Rows are points. The points of each table are mixes of a few directions, plus a little noise. How many directions does each table use, and how many do they share? Where both have some left over, give the other angles between the two spaces (their principal angles), to ten degrees, smallest first.

First, 4 rows:
[[-29 -31  29]
 [ 22  46  11]
 [ 34  30 -41]
 [-26 -45   1]]
Second (6 x 3):
[[  0   0   0]
 [ -3  25 -18]
 [  0  -4   3]
 [ -6  53 -38]
 [ 10 -89  64]
 [ -2  15 -12]]
Directions: first 2, second 1, shared 0; angles 40

First (8 x 4):
[[ 10  57  31  19]
 [-22 -13   1 -42]
 [ 14 -46  11 -58]
 [ 11  18  -5  42]
 [-83  32 -17 -26]
 [  9 -45 -23   0]
 [ 17  15   3  32]
 [ 45 -17  -2  34]]
Second (6 x 4):
[[ -7  33  13   6]
 [-15   5  14 -37]
 [ 20  -6 -19  52]
 [ 24 -32 -27  40]
 [ 15 -10 -15  33]
 [-37  10  34 -94]]
Directions: first 3, second 2, shared 2

First:
[[ 37 -10   3  29  15 -43 -44  14]
 [ -2 -25  -8  -1  12  27  50  13]
 [  5 -22 -10   4  10  -6  17  18]
 [  2 -19 -17   1   4 -46 -16  28]
 [-17  -3  -6 -14  -4  17  27   1]
 [ 17  -5  12  15  14  42  27 -11]
 [-36  27  -1 -30 -25   6  -3 -17]
 [ 33  43  34  27  -3  -2 -68 -40]
 [-41  20   3 -32 -19  60  49 -26]
 [  2  -5 -11   0  -3 -56 -39  19]]
Second:
[[ 27  22  87 -10 -39 -27  47  32]
 [ 10   2  29  -1 -13  -8  16   8]
 [-23  13 -37  -7  15   7 -23  -3]
 [ 20  11  24  -8 -16 -40  12  16]
 [-36 -95 -24  11 -26   8 -36 -35]
 [-26  31 -27  -8  21  24 -15   2]
 [ -5  -5  -3   0  -2   4  -3  -3]
 [ 23   8 -20  19  37  36   9 -15]
 [ 11  12 -29   3  22  -4  -7  -4]]
Directions: first 3, second 4, shared 1; angles 40, 80

First, 10 rows:
[[-12 -13   4  -4 -79 -33   1 -22  25]
 [-17   7  14  10  21  42 -44   2  17]
 [  5  11  13  21  29  32 -44   1   7]
 [-38 -18 -14 -40 -37 -15  48   3   5]
 [ 11 -11 -33 -37  14 -43  95  19 -43]
 [ 30  20   7  28  75  35 -34  12 -18]
 [-26  -3  18   7 -40  17 -45 -15  36]
 [ 37   8   1  21  10 -16  -7  -4 -13]
 [-25 -10  -9 -25 -16  -6  30   4   2]
 [ 37   9  -2  18  23 -12  -1   1 -19]]
Second:
[[-10 -10  10   5 -35  -5   5  -1  14]
 [-21 -21  22  11 -81 -11  14  -3  30]
 [-23  -7  11  -1  -1  18  -2  13  11]
 [-64  -4  23 -10  78  55 -57  52  21]
 [-22  -6   4  -4   7  36  27  13   0]
 [ 39  15 -16   1  14 -39 -23 -19 -14]
 [ 37  11 -26  -4   6   3  54 -22 -34]
 [ 43  16 -29  -5  24  -3  38 -22 -37]
 [ 21   6   1   7 -12 -54 -55 -13  10]]
Directions: first 3, second 3, shared 1; angles 30, 50

First:
[[ 63  20 -13   5 -34  -8  -5 -45  30 -33   3]
 [ 19  21 -36 -25   6  32  15 -10  72 -15  -5]
 [ 48 -28   8  10 -35 -45  -8  -5 -15 -24  10]
 [-43  29  16  51 -10  26 -31 -22  11  33 -33]
 [-16 -57  -2 -40  51 -20  39  42 -17  -5   4]
 [-32 -23   6  19 -34  -7 -30  57   1  30   3]
 [  3  33  16   6  -3   3  -9 -22 -48   2  17]
 [  1   2  -5 -18  16   4  13   3  -3  -5   7]
 [ 36  24 -19 -39  19  11  26 -23   6 -28  20]
 [-78 -19  31  32  24   4 -13  27 -37  46 -25]]
Second (10 x 11):
[[ -3   1 -29  12  10 -39 -17  28 -27  -5 -21]
 [  7  -2  68 -28 -24  95  42 -67  66  14  50]
 [ -2   1 -19   8   6 -26 -12  19 -18  -4 -14]
 [ -3   1 -27  11   9 -37 -17  26 -26  -5 -19]
 [ -3   1 -32  13  11 -44 -19  31 -31  -7 -23]
 [ -2   0 -19   8   7 -26 -11  18 -18  -4 -13]
 [  2  -1  21  -9  -7  28  13 -20  20   4  15]
 [ -4   0 -32  13  12 -45 -20  31 -30  -7 -23]
 [  0   0   0   0   0   0  -1   1   0   0   0]
 [  7  -2  67 -28 -24  93  41 -66  64  14  49]]
Directions: first 5, second 1, shared 0; angles 60

First (9 x 14):
[[-20  16  51 -26  37  44 -35 -60  19 -11   0 -14  17  -5]
 [  8 -79   0  66  31 -12 -25  16   7 -36  31  15 -29  49]
 [-15  28  33 -32  18  32 -18 -44  11   1  -7 -12  18 -14]
 [ -5 -50  31  34  45  18 -40 -23  16 -34  22   2 -12  33]
 [ 25 -27 -66  41 -45 -59  44  80 -25  11   3  19 -25  11]
 [  2  88 -30 -66 -58 -10  50  15 -20  52 -37 -10  26 -57]
 [-15  27  36 -33  20  34 -20 -46  13   0  -7 -13  18 -14]
 [  3 -14  -4  13   2  -6  -1   8  -1  -5   5   3  -7   9]
 [ 17  14 -52   4 -49 -41  45  55 -23  25 -10   8  -7 -12]]
Second, 10 rows:
[[ 13  -5 -37  11 -23  20  58  -2  -2  -6 -71 -27 -11 -57]
 [-24 -16  86  -2  47  31 -86 -42  37 -25  63  29  10  47]
 [-13 -18  75  11   0  32 -59 -10  49 -24  49  52  -1  21]
 [ 12  25 -50  -9 -34 -62  26  59 -35  37  19  11   2  16]
 [-10 -14  67   9 -10  19 -55   4  44 -17  55  58  -1  25]
 [  9  22 -52 -12 -10 -51  27  34 -40  32   2 -14   4  12]
 [ 16  14 -65  -1 -30 -30  58  32 -32  22 -40 -22  -5 -27]
 [ -3   2 -12  -7  32   5   4 -27 -15   0 -18 -35   5  -2]
 [  6   2 -29  -1   1   2  30  -6 -14   2 -36 -28  -2 -22]
 [ -6 -11  16   2  29  35  -6 -41  10 -19 -24 -22   0 -14]]
Directions: first 2, second 3, shared 1; angles 70
